Each row is a point. Each copy is the shape, with its points in the same order, turned, moved and blurred by noise. Some copies are also mirrored. Which?
(in the rows, 100 means zero)

Shape:
72 139 118
131 36 64
126 109 59
144 50 56
26 156 106
110 106 111
Copy 1:
68 113 77
139 69 175
138 113 118
163 74 163
34 151 78
108 80 97
Copy 1 is: mirrored
Copy 2:
118 131 91
40 33 73
111 50 90
54 14 83
128 156 55
85 100 106
Copy 2 is: only turned
Copy 3:
98 165 83
89 55 147
123 127 159
110 66 165
64 195 80
119 124 96
Copy 3 is: mirrored

Shape (10 x 6):
73 95 89 114 74 107
110 124 86 75 58 97
115 118 46 160 165 92
113 195 135 98 60 91
83 154 110 93 177 116
118 138 108 76 58 107
101 191 114 81 61 57
111 76 131 80 59 82
120 74 71 149 67 114
62 91 121 81 141 107
Copy 1:
122 90 91 139 99 81
123 98 55 94 90 102
74 78 119 174 26 159
171 117 41 109 120 169
87 55 125 121 114 188
143 110 63 82 104 121
137 114 12 115 120 160
112 149 85 98 116 80
133 116 106 141 44 73
73 82 131 119 138 117
Copy 1 is: mirrored
Copy 2 (10 x 6):
76 100 87 111 75 88
103 85 67 132 96 121
5 99 154 140 143 114
113 126 78 159 77 183
67 92 170 92 100 169
120 87 73 146 89 135
98 130 51 132 97 187
141 115 77 117 110 81
60 98 96 161 98 56
96 92 144 64 97 108
Copy 2 is: only turned
Copy 3 (10 x 6):
92 115 76 92 70 107
98 77 86 46 90 107
126 57 89 181 111 88
163 102 114 29 128 128
128 114 119 120 155 42
109 86 109 35 97 110
152 87 76 26 145 124
51 108 102 54 100 138
88 77 99 118 43 138
69 138 100 108 126 67
Copy 3 is: mirrored

Shape (14 x 9):
111 71 65 86 66 124 84 118 136
135 131 147 141 135 103 169 56 74
148 135 123 130 168 132 161 46 70
142 131 101 65 114 92 144 95 119
93 83 76 119 69 130 113 101 155
108 87 87 80 98 130 90 142 141
144 71 86 119 63 127 80 108 107
87 99 87 108 43 140 97 122 88
117 80 64 68 108 137 140 99 106
65 89 141 135 139 90 88 98 78
126 97 51 84 59 138 82 98 138
83 92 86 163 110 69 101 97 67
105 117 67 79 83 131 78 87 129
133 88 106 53 99 119 136 53 118
Copy 1:
104 94 70 91 83 90 89 161 135
38 138 138 96 101 62 52 36 61
23 142 134 97 94 118 37 40 66
85 177 103 88 80 91 71 84 127
92 93 88 121 97 64 60 165 119
98 116 98 107 70 104 109 152 129
86 74 77 55 74 83 75 140 104
109 79 54 114 58 69 90 124 83
55 125 66 114 70 105 77 109 136
93 84 137 120 127 90 129 77 72
110 102 57 87 70 104 55 156 123
78 91 89 94 148 71 115 93 50
126 109 70 108 89 121 63 133 111
78 122 97 95 83 96 47 75 159
Copy 1 is: mirrored
Copy 2 (14 x 9):
111 68 105 67 90 95 123 97 131
102 177 159 118 168 167 59 59 100
96 148 146 125 168 160 22 31 118
131 95 136 101 114 154 91 45 77
123 117 110 55 101 101 131 79 148
122 76 108 68 69 118 93 94 129
110 79 130 85 131 94 107 119 142
106 105 93 114 95 127 130 117 155
87 75 111 82 113 145 105 49 127
69 176 98 95 100 116 52 115 98
131 60 109 94 106 85 129 74 142
86 159 63 92 150 110 82 118 95
123 89 108 109 87 83 112 62 128
84 89 167 102 113 127 110 36 101
Copy 2 is: only turned
Copy 3 (14 x 9):
123 91 63 117 104 85 96 121 151
134 99 137 76 120 124 121 45 15
139 110 93 58 126 147 130 42 12
97 80 103 82 151 126 120 58 110
125 122 87 127 86 82 118 108 135
115 113 68 122 129 103 73 102 144
165 75 79 98 95 94 84 119 123
125 104 107 110 97 111 88 164 118
109 102 52 92 146 102 130 112 103
89 109 98 105 82 90 41 83 38
131 87 62 105 93 116 116 120 163
105 108 113 52 67 66 63 100 64
103 94 65 105 86 134 107 107 137
106 56 69 120 133 117 145 79 87
Copy 3 is: only turned
Copy 4 (14 x 9):
121 63 73 142 68 89 70 131 100
125 161 94 67 136 84 143 46 138
110 195 74 78 133 96 113 31 123
116 160 86 127 108 59 104 113 110
139 56 89 148 65 93 101 89 104
114 86 75 160 104 108 70 125 128
135 67 84 89 86 73 51 100 114
167 73 87 97 76 120 82 136 116
125 120 33 125 79 98 91 111 106
62 92 108 72 118 140 129 93 135
151 81 85 149 72 91 52 121 84
94 92 126 56 52 118 117 105 148
124 96 95 141 81 94 71 116 75
111 127 51 118 120 58 115 93 75
Copy 4 is: mirrored

Shape (17 x 12):
121 101 74 88 127 128 89 95 76 93 68 95
61 96 121 129 88 78 72 117 75 129 48 114
113 76 63 120 121 43 156 79 177 36 63 111
133 77 142 106 104 109 70 118 119 156 142 117
152 111 97 132 108 73 68 116 146 76 83 120
97 71 102 101 138 81 113 124 141 84 100 103
98 113 106 90 29 96 102 101 118 140 101 69
137 136 88 57 171 81 123 72 47 129 89 139
76 65 86 41 121 99 57 102 129 88 101 130
140 115 136 110 75 129 84 119 183 86 95 141
99 87 88 94 99 153 127 117 90 93 121 77
143 99 68 108 115 98 92 84 113 88 79 170
103 74 74 71 99 133 112 84 50 76 104 155
128 58 131 104 109 75 83 138 92 99 84 92
78 137 67 85 104 78 98 121 102 56 86 106
82 85 78 75 126 59 19 76 93 82 119 93
147 62 77 103 117 97 80 139 97 176 103 91
Copy 1 (17 x 12):
127 147 125 103 123 91 102 113 103 90 126 132
131 95 114 126 110 53 142 89 132 148 103 86
72 123 83 119 131 104 117 19 57 35 41 111
100 94 52 96 88 83 97 157 98 105 139 54
95 137 75 94 91 60 105 86 127 47 79 76
114 125 71 102 110 97 110 92 57 91 69 87
122 33 126 94 101 99 84 90 112 88 134 78
113 124 96 139 93 80 152 156 76 68 133 193
148 115 70 137 158 73 66 126 83 94 78 105
94 122 70 129 56 86 43 85 121 65 99 56
110 118 130 75 108 126 70 116 69 118 119 111
73 144 80 131 113 47 88 94 105 69 109 132
76 130 135 137 139 70 72 137 76 118 112 149
116 124 115 100 109 68 132 128 82 92 94 50
131 101 121 97 106 75 91 88 104 85 50 146
139 105 73 96 181 78 112 150 136 86 65 115
129 112 77 62 113 50 121 129 69 93 168 76
Copy 1 is: only turned
Copy 2:
111 152 83 62 105 107 117 121 105 103 120 143
53 91 80 63 49 74 73 110 89 116 107 121
107 110 43 107 113 124 113 50 194 57 95 63
128 146 108 87 79 87 17 162 90 109 85 79
93 147 105 59 83 146 66 95 143 84 85 71
123 128 89 102 99 87 71 83 130 69 119 82
111 78 82 109 102 135 49 133 102 170 104 106
155 158 15 19 89 91 116 148 87 90 140 95
129 150 89 141 42 109 102 109 93 80 128 108
98 109 141 95 92 160 61 150 141 73 97 61
144 108 104 97 146 90 85 122 92 107 105 139
115 140 61 64 70 140 107 133 127 53 77 102
162 110 77 81 73 93 137 141 90 80 83 148
117 134 109 67 64 69 52 99 140 116 107 111
125 104 84 68 89 139 110 61 93 95 131 111
115 182 79 107 44 107 110 68 64 128 94 90
117 164 62 81 90 87 5 139 110 109 100 140
Copy 2 is: only turned
Copy 3 (17 x 12):
149 112 83 134 81 85 108 119 93 95 89 143
89 114 88 90 34 88 97 94 109 126 75 75
151 136 95 59 166 60 103 40 147 39 71 112
113 61 113 145 87 129 50 46 84 148 90 117
111 130 98 132 101 111 93 38 153 93 69 142
135 96 70 89 134 95 67 71 118 102 68 111
124 121 145 81 66 99 66 79 105 142 151 122
115 108 76 153 127 43 150 91 32 133 75 148
146 83 35 99 109 140 111 75 94 104 120 107
94 88 91 141 97 103 45 30 154 79 134 140
153 67 110 108 103 86 62 138 107 110 109 142
128 87 89 146 96 74 140 47 122 79 88 135
136 36 85 109 85 81 146 114 88 85 105 145
120 99 84 86 73 113 64 69 98 119 46 142
114 128 72 88 117 87 126 115 144 118 109 132
128 127 76 105 109 179 141 95 91 123 82 103
179 92 106 136 63 98 71 55 87 168 62 127
Copy 3 is: mirrored
